Each row is a point. To make a cloud, some directions were put in groups of two or more. Within a group, all points are equally far from the middle, so they leave a hole (a ring in 2 directions, a hollow ball in 3). The other directions are filled evenly. Then the cloud was stretched, turned, moved and blurred a little. Count the holes, and give their numbers of directions, smallest first.
In the rows, 128 means zero.

Cloud (14 x 2):
[[ 97  60]
 [173 113]
 [157 156]
 [137 163]
 [159  76]
 [134 156]
 [116 126]
 [149 180]
 [152 123]
 [168 138]
 [ 71 122]
 [136 143]
 [179  89]
 [177 124]]
Holes: 0

Cloud:
[[165 133]
 [157 117]
 [101 111]
 [151 112]
 [153 114]
 [132 195]
 [ 78 181]
 [148 110]
 [ 73 156]
 [165 161]
 [147 110]
 [127 105]
 [ 82 185]
 [164 165]]
Holes: 1 (2)

Cloud, 20 rows:
[[114 148  74]
 [156  74 155]
 [108 145 123]
 [ 88 116 104]
 [143 141 170]
 [100 118 158]
 [153  77 108]
 [116 131  73]
 [144 131  99]
 [166 107 146]
 [152 149 119]
 [ 76 129 120]
 [ 89 114 117]
 [139 127 124]
 [161  73 186]
 [147  79  71]
 [ 98  84  94]
 [163 167 126]
 [ 88  59 128]
 [120  44  86]]
Holes: 0

Cloud:
[[170  89 159 148]
 [158 105 104  66]
 [107 165  82  88]
 [ 92  94  96 157]
 [167 128  98 155]
 [150  83 130 168]
 [156  95  96 154]
 [141  81 148 168]
 [158  82 171 136]
 [172  98 158  92]
 [154 122  82  74]
 [143  88  79 127]
 [128  81 133  77]
 [114 161 126 175]
 [ 72 130  84 125]
 [184 117 154 138]
 [115 165  87  81]
 [157 112  77 133]
 [129 159  70  94]
 [134 157  67 123]
 [ 92 116 125 181]
 [155 162 142 156]
 [115  80  88 138]
 [ 74 139  82 120]
 [ 82 153  82 105]
 [156 101  83 140]
 [102 137 172 132]
 [ 80 104  99  98]
 [ 91 132 150  95]
 [121 164  67 117]]
Holes: 2 (2, 2)

Cloud, 32 rows:
[[149 132 198 137]
 [160  84 136 129]
 [152 119 166 184]
 [ 90 125 102 154]
 [184 159 165 149]
 [133 188 139 156]
 [183 156 143 161]
 [ 94 127  99 139]
 [171 125 153  79]
 [106 136 111  99]
 [184 142 137 165]
 [184 160 158 154]
 [169 109 143 171]
 [182 153 173 148]
 [121 138 109  95]
 [174 143 188 117]
 [161 116 157 181]
 [184 143 138 164]
 [101 120 189 117]
 [135 138 111  89]
 [182 164 169 139]
 [136  86 141 166]
 [160 149 144  77]
 [ 87 132 183 121]
 [ 87 164 173 149]
 [ 79 128 160 108]
 [ 96 122 142 194]
 [ 83 133 177 117]
 [115 125 198 128]
 [104 182 157 136]
 [110 155 106 175]
 [180 167 147 155]]
Holes: 2 (2, 2)

Cloud:
[[115 109 145  78 143 160]
 [ 87  89 102 139 102 157]
 [137  56  77 164 111 112]
 [150 135 191 132 119 109]
 [187 102 116  97 123 177]
 [ 66 117 131 144 146  80]
 [113  63  74 150 105 101]
 [ 91 148 107  95 114 176]
 [ 91  73 132 173 153  69]
 [144 100 117 144 178  95]
 [128 136 113 123  63 179]
 [175  99 112 160 124 163]
 [162 123 164 106 135  85]
 [117 150 129 103  79  61]
 [155  90 151 123 196 116]
 [184  32 133 125 118 125]
 [138  92 118 132 183  90]
 [132  55  78 157 130 111]
 [ 97 122  99 158  94 110]
 [155 103  93 183  83  91]
 [120 114  64 119 129 124]
 [ 89 168 119 148 149  85]
 [123  37 152 179 149  94]
 [143  98 137  95 106 177]
 [145 114 107 183 111 114]
 [ 68  79 157  99 128  83]
 [174  78 140 106 143 106]
 [169 124 110 182  75 127]
 [100 137 181 119  96 103]
 [109 138  84 156  83 141]
 [184  97 127 156 128 117]
 [129 165 108 136 143  70]
 [ 75 153 158 113 116  84]
 [132 107 104 170 105 166]
 [118 126 112  90  83  99]
 [113  67 146  93  84 115]
 [ 99 120 137  86 125 163]
 [191 120 121 142 136 127]
 [173 133 132 156  67 148]
 [ 95 122 105 103 124 102]
 [134 119 130 180 113 143]
 [200 104 144 143  90  71]
 [195 162 109 146 139 132]
 [160  31 166 148 138  99]
 [161 114 150 171  69 110]
 [ 89 131  81 123 106 165]
 [161 103 117  86  90 178]
 [185 115 150 153 127  75]
 [147 152 154  93 141 112]
 [151  83 119  74 111 126]
 [100 114 174 180 118 110]
 [ 80 134 123 137 120  68]
 [186  94 110 126 157 185]
 [ 75 149 133 127 111 141]]
Holes: 1 (3)

Cloud (50 x 6):
[[102  90 206 127 125 157]
 [134 184 180 139  82 135]
 [ 91  90 132 113 101  89]
 [113  79 135 162 174 155]
 [121 138 119 175  86 179]
 [ 86 111 132 107  97  87]
 [ 70 107 140 146 185 130]
 [134 116 104 161 124 172]
 [ 59 105 157 126 131 167]
 [104 147 144  75 182 155]
 [ 84 138 159 129  84 113]
 [126 102 136 145  62 133]
 [171  64 133 132 120 105]
 [104 138 113  89 111  76]
 [182  83 185 126 111 136]
 [ 78 174 127 192 110 165]
 [170  79 155 126  82 145]
 [122 165 145 120 116  85]
 [113  64 136 127 183 159]
 [103 125  77 134 136 107]
 [139 131  82 160 130 120]
 [165 154 155 128 137  97]
 [144 181 175 133  80 147]
 [ 46 131 137 108 170 147]
 [144  77 180 138 165 102]
 [162 127 181 102 110 175]
 [131 110 118 146 104 182]
 [138 176 170 130  85 117]
 [ 76 118 159 176 124 175]
 [109  99 171 159 185 170]
 [ 56 121 125 133 175 128]
 [ 66 128 162 166 150 169]
 [143 106  97 103  96  88]
 [140 121 133  81 180 159]
 [167 168 128 169 152 153]
 [119  93 112 158 114  88]
 [170  78 166 178 147 110]
 [131 135  99 119 122 169]
 [137 128 112  75 162 157]
 [ 86 187 131 166  98 167]
 [155 110 126 113  65 122]
 [166 129 150 161 160 179]
 [185  84 132 157 118 107]
 [147 179 150 153  58 156]
 [ 96 108 148 185 119 180]
 [166 115 144 161 168 171]
 [113 169 158 158 145  88]
 [129 107 191 202 124 193]
 [156 147 127 121 171 129]
 [154 110 136 115 128 187]]
Holes: 2 (2, 3)
